Each row is a point. The points of each table are mixes of a few directions, plus a little noise. Count the directions of each table, and those that both share. Where both have some left over, give the other angles between the two spaces (their principal angles), to ten degrees, smallest first.

First:
[[-8.5  2.8]
 [-1.3  0.3]
 [ 5.3 -1.7]
 [ 4.8 -1.5]]
Second:
[[-0.3  0.7]
 [-1.9  4.6]
 [ 2.9 -6.9]
 [ 2.6 -6.4]
 [-3.4  8.0]
 [-0.3 -0.1]]
Directions: first 1, second 1, shared 0; angles 50

First:
[[ 5.1 -3.9 -0.1]
 [ 3.3 -2.4 -0.1]
 [-9.5  7.3  0.0]
 [ 1.1 -0.9  0.0]]
Second (5 x 3):
[[ 3.5  6.0 -4.8]
 [ 1.1  2.7 -2.0]
 [-5.8  3.5  0.1]
 [ 3.5 -5.5  1.8]
 [-2.7 -7.1  5.4]]
Directions: first 1, second 2, shared 1

First (5 x 4):
[[-1.4  0.3  0.4  1.8]
 [-2.5 -4.2  1.0 -4.9]
 [-1.9 -5.1  0.9 -7.0]
 [ 7.4  3.9 -1.9  0.0]
 [-1.6  5.5 -0.1 10.3]]
Second:
[[ 2.3 -3.8  1.3  2.3]
 [-3.5  5.9 -2.0 -3.6]
 [ 5.7 -9.5  3.2  5.9]
 [-4.0  6.7 -2.3 -4.1]
 [-0.5  0.8 -0.3 -0.5]]
Directions: first 2, second 1, shared 0; angles 90

First, 8 rows:
[[ 12.4   8.1   1.1   1.4   3.4  -3.6]
 [ -3.9  -2.5  -0.3  -0.3  -1.1   1.2]
 [  6.6   4.3   0.5   0.7   1.8  -2.0]
 [ -6.0  -4.0  -0.5  -0.6  -1.7   1.9]
 [-10.0  -6.4  -0.9  -1.1  -2.6   3.0]
 [ -3.5  -2.3  -0.3  -0.4  -0.9   1.0]
 [ -6.3  -4.0  -0.6  -0.7  -1.6   1.9]
 [ 10.8   6.8   1.0   1.2   2.8  -3.2]]
Second (8 x 6):
[[-12.7  -7.4  -3.6  -1.4  -6.4   0.0]
 [ -7.4  -6.3   4.3  -0.8   4.1  10.0]
 [  5.3   3.1   1.3   0.6   2.5  -0.2]
 [  3.9   3.2  -2.0   0.4  -1.9  -4.8]
 [  0.8   0.9  -1.2   0.1  -1.4  -2.3]
 [  6.5   2.8   5.0   0.7   7.3   5.0]
 [  1.9   2.0  -2.4   0.2  -2.6  -4.5]
 [  1.8   1.7  -1.4   0.2  -1.5  -3.1]]
Directions: first 1, second 2, shared 1

First:
[[ -5.6   1.6   3.7  -0.1  -0.7  -1.4  -8.0  -7.5]
 [  3.6  -0.2  -1.1  -0.2  -0.2  -0.5  10.8   4.7]
 [ -2.0  -4.6   1.1  -3.1   4.2  -2.0   2.9   1.2]
 [  1.2  -1.1  -1.8   1.1  -0.3  -0.3   8.3   7.0]
 [  0.6   1.0   0.7  -2.1   0.7   1.1 -11.4  -9.0]
 [  0.2   2.7  -0.1   3.3  -3.4   0.0   6.2   3.9]
 [  6.5   2.6  -2.5   0.8  -2.0   1.5   4.4   1.4]
 [ -4.6  -2.1  -0.3   0.2   2.1   1.4 -12.6  -1.6]]
Second (7 x 8):
[[ -0.4   4.1   5.8   1.1  -2.1   6.8  -3.0   6.5]
 [  0.4  -2.0  -1.5  -0.8  -0.6  -0.8   0.0  -2.3]
 [ -0.7   7.2   0.9   1.8   4.9  -5.2   3.8   4.5]
 [  2.5  -6.8  -4.5  -5.5  -6.0  -2.2  -1.8  -8.7]
 [ -0.7   1.0  -5.1   1.4   7.0 -10.2   6.1  -2.7]
 [ -1.5  -0.7   0.6   3.0   2.9   2.1   0.5   1.6]
 [  0.4  -2.8   3.8  -0.9  -6.0   9.5  -5.6   1.2]]
Directions: first 4, second 3, shared 0; angles 50, 60, 60

First:
[[ -1.8  -2.0   7.8  -0.1  -4.0  -0.2  -0.7   2.0 -11.8]
 [  2.7   1.5   3.5  -2.9   1.1  -1.5  -0.6  -0.5  -1.4]
 [  0.5   1.1   5.2   0.2  -3.5   0.3   2.0   0.9 -11.8]
 [  7.8  -0.9  -3.6  -1.0   3.5  -0.6  -1.8  -3.6   7.3]
 [  2.4   1.9  -4.4   1.1   0.9   0.9   2.4  -1.4   2.1]
 [ -8.7  -4.1  -6.8   1.6   3.3   0.4  -4.6   1.5  17.1]
 [  1.7  -1.7  -4.5   2.9  -0.3   1.8  -0.2  -1.0   1.6]
 [ -5.0   3.8   2.5  -1.7  -0.5  -1.0   2.7   2.4  -3.3]]
Second:
[[-0.8 -2.5  0.9  1.6 -2.4  2.2 -3.4  0.1  7.1]
 [ 4.1  4.9  1.7 -0.3 -1.4  1.4  4.8 -0.3 -3.8]
 [-2.6 -1.3 -0.7  0.3 -0.9 -1.1 -3.5 -1.0  2.0]
 [ 2.0  2.4  2.4  1.7 -5.1  3.0 -0.8 -1.3  4.5]
 [-0.7 -6.5 -4.2 -3.7 13.9 -3.3  6.5  5.9 -9.4]
 [ 4.2  5.5  0.4 -1.9  2.1 -0.7  7.6  0.4 -9.7]
 [ 0.4 -2.0  2.1  2.5 -4.5  4.1 -3.5  0.0 10.0]
 [-6.7 -0.4 -2.6 -0.4 -1.7 -5.5 -7.6 -3.7 -0.7]]
Directions: first 4, second 3, shared 1; angles 70, 90

First (9 x 11):
[[-10.3   2.5  -3.3  -5.6  -3.8  -5.3  -4.3  -4.5   4.5   2.9  -4.5]
 [  1.9   1.4   2.6   1.6   3.6  -0.5   0.7  -0.4  -5.2  -5.6   0.7]
 [-11.0  -3.4  -6.5 -10.1  -2.7  -0.8  -1.4  -2.2  -1.3   4.9 -10.4]
 [  2.4   1.0   1.2   3.2  -1.2  -0.1  -2.7   2.6   2.4   3.4   4.1]
 [  0.0  -0.7  -1.1   0.3  -2.5   0.5  -1.9   2.0   3.3   5.2   1.2]
 [  4.5   0.5   3.2   4.0   3.6   0.8  -3.6   5.3  -7.4   0.1   3.4]
 [ -3.4  -2.5  -3.2  -3.9  -1.9   0.9   0.3  -0.1   0.9   3.5  -3.9]
 [  9.0  -2.1   2.3   3.9   3.0   4.9   9.5  -0.7   0.0  -7.3   2.7]
 [  7.0   3.4   4.8   6.6   2.0  -0.3   3.4  -1.6   2.6  -7.0   6.7]]
Second, 9 rows:
[[ 2.5  7.4  6.2  1.1  0.9 -1.5  5.1 -3.7  0.9 -8.1  1.7]
 [-0.3 -6.1 -4.0  1.9  4.5 -0.1  3.6 -5.8  0.2 -8.4 -0.3]
 [ 3.1  8.2  6.5  0.5 -2.5  0.0  0.9  2.7  1.2  1.5  2.2]
 [ 0.8 -0.8 -0.6 -0.1 -2.1  2.1 -3.4  5.4  0.2  8.2  1.0]
 [ 2.0  5.1  3.9 -0.4 -4.1  1.2 -3.3  6.9  0.9  9.3  1.8]
 [-7.4 -5.2 -5.7 -3.5  4.1 -3.5  1.4 -8.5 -3.0 -8.8 -5.7]
 [ 4.9 -0.5  0.9  2.7 -3.1  3.5 -3.0  8.1  2.0 10.1  3.8]
 [-5.3 -9.2 -7.7 -1.5  3.0 -1.0 -1.0 -3.9 -2.0 -2.0 -3.8]
 [-0.5  1.8  0.9 -0.5  0.1 -0.8  0.7 -1.3 -0.3 -1.4 -0.7]]
Directions: first 4, second 3, shared 2; angles 60

First (11 x 12):
[[ -1.2  -0.1   3.5  -4.9  -0.2  -1.0  -3.3  -8.7   3.3  -3.9  -7.3  10.5]
 [ -3.8 -12.0  -2.9  -3.5  -1.2  -5.5   3.1   1.0   1.5   0.7  10.5   0.6]
 [  2.0   3.5  -2.4   0.7  -4.7   2.8   0.3   4.7  -4.1   0.5   0.1  -6.8]
 [ -2.7  -5.4   0.4  -3.2  -0.6  -0.4   0.5  -2.5   4.0   1.8   3.5   2.5]
 [  0.2   0.2  -1.5  -4.2  -6.9   2.0  -0.9   0.0  -1.6  -0.9  -1.0  -1.4]
 [  0.0   5.5   3.0   0.3  -0.4   8.1  -1.4  -2.1   5.0   5.6  -3.2  -1.6]
 [  0.3  -1.0  -0.5  -3.8  -3.2  -3.2  -1.6  -2.6  -2.6  -5.5  -3.6   4.5]
 [  0.6  -5.0  -4.2   5.0   3.9  -7.5   3.9   7.6  -5.7  -1.9   8.3  -4.9]
 [ -1.9  -5.1   0.6   3.0   7.2  -4.0   2.2   0.1   2.9   1.7   5.3   1.9]
 [  3.1  11.2   4.0   5.5   5.4   4.6  -2.4  -1.7   0.5   0.5  -9.4   0.7]
 [  3.2   8.3  -0.1   5.1   0.9   4.2  -0.3   4.2  -3.0   1.5  -3.2  -6.2]]
Second:
[[ 1.1 -1.5  3.3 -6.1 -3.6 -2.6 -2.0 -2.2  1.0 -0.5 -6.2 -0.3]
 [-4.6  1.6 -3.9 -5.4 -5.4 -2.3  4.0 -0.6 -0.1  2.0  3.4 -4.1]
 [-0.5 -1.5 -3.8 -1.7  0.6  1.8 -4.7 -4.6 -2.3 -0.4 -2.5  2.2]
 [ 2.5 -1.0  6.3 11.4  5.1  5.0 -1.8 15.2  2.8  0.3  5.2  1.2]
 [ 0.6  0.3 -0.7 13.4  6.0  6.5  1.2 10.9  0.3  0.9 10.7  0.4]
 [ 0.6  3.5  1.9 -0.8  0.3 -2.4  3.4 -5.5  1.0 -3.1 -2.9  3.6]
 [ 6.4 -4.6  2.0 -5.0 -3.8 -2.4  2.6 -7.2 -0.5  0.3 -3.5 -4.4]
 [-3.0  1.2 -3.0 -5.4 -4.1  0.2 -2.1 -5.5 -1.2 -2.1 -3.1  3.7]
 [-3.3  1.8 -2.1  0.2  5.2 -3.9 -0.6 -0.4 -0.8  2.9 -1.1 -2.4]]
Directions: first 4, second 6, shared 2; angles 80, 90

First:
[[  4.4  -0.6  -0.5  -2.4   0.4   2.7  -0.5   5.6  -4.5  -1.6  -3.6  -1.2
    1.7   3.0]
 [  4.9   3.9  -0.8  -4.0   3.3   3.7  -3.4   1.8  -2.6   3.1  -1.3  -5.8
    1.9   1.6]
 [ -2.6  -2.0   2.5  -4.5   3.3   3.6  -1.5  -0.7  -3.4  -3.6   0.9  -2.4
   -4.5   2.1]
 [  4.9   5.6  -2.0   0.1   1.4  -0.8   1.6  -2.5  -1.0  -0.7   2.4   0.6
    0.7  -3.4]
 [ -6.7  -1.8  -0.5   5.4  -6.2  -2.6   5.9  -0.7   4.6  -2.7   2.7   1.8
   -4.3  -4.7]
 [ -3.9  -6.7   7.0  -0.4   1.9  -3.7   0.3  -4.3   1.5  -7.4   0.4   9.5
   -3.2  -1.5]
 [  1.9  -2.3   0.8   6.6  -5.4  -6.7  -0.8   3.1   8.8   7.3  -6.0   4.9
    8.6  -2.2]
 [ -2.1  -1.4   6.3  -0.6  -3.0   0.1   2.0   3.4   5.8  -4.4  -2.0  -2.4
   -5.1  -7.7]
 [  3.3   0.6   4.1  -3.7   9.3  -3.2  -6.1 -10.3  -0.9  -0.1   2.1   8.0
    2.7   1.6]
 [  0.6   0.6  -7.5   2.8  -3.2   1.7  -0.3   4.6  -2.5   7.8  -1.8  -3.9
    5.9   6.7]
 [ -4.5   4.2  -9.4   0.8  -2.0   5.6   3.4   0.0  -6.2   2.0   6.1  -9.0
   -3.9   4.5]]
Second:
[[  5.4   8.0   7.0   0.7  -8.8  -5.3  -1.6  -0.3  -0.2   4.1  -1.2   3.1
  -13.0  11.2]
 [ -2.1  -3.3  -2.9  -0.2   3.7   2.1   0.7   0.1   0.2  -1.8   0.4  -1.1
    5.4  -4.6]
 [ -5.3  -7.5  -6.7  -0.8   8.4   5.1   1.6   0.3   0.4  -3.9   1.2  -2.8
   12.4 -10.7]
 [  0.8   1.3   1.1   0.3  -1.5  -0.9  -0.3  -0.1  -0.1   0.7  -0.1   0.6
   -2.2   1.7]
 [  2.3   3.4   2.9   0.4  -3.8  -2.2  -0.9  -0.2  -0.1   1.7  -0.6   1.3
   -5.6   4.9]
 [  1.1   1.3   1.4   0.1  -1.5  -0.9  -0.4  -0.1   0.0   0.7  -0.2   0.6
   -2.2   2.0]
 [  1.3   1.9   1.6   0.2  -1.9  -1.2  -0.3  -0.1  -0.1   0.8  -0.1   0.7
   -2.7   2.4]
 [  2.1   3.0   2.6   0.3  -3.5  -2.1  -0.8  -0.2  -0.2   1.6  -0.5   1.2
   -5.1   4.4]
 [  1.0   1.8   1.5   0.2  -1.9  -1.1  -0.5   0.0   0.0   1.0   0.0   0.6
   -3.0   2.5]
 [ -7.7 -11.2  -9.9  -1.0  12.6   7.4   2.4   0.5   0.4  -6.0   1.6  -4.4
   18.7 -16.0]
 [  1.0   1.4   1.3   0.1  -1.5  -1.1  -0.3   0.0   0.0   0.9  -0.3   0.5
   -2.4   1.9]]
Directions: first 6, second 1, shared 0; angles 90
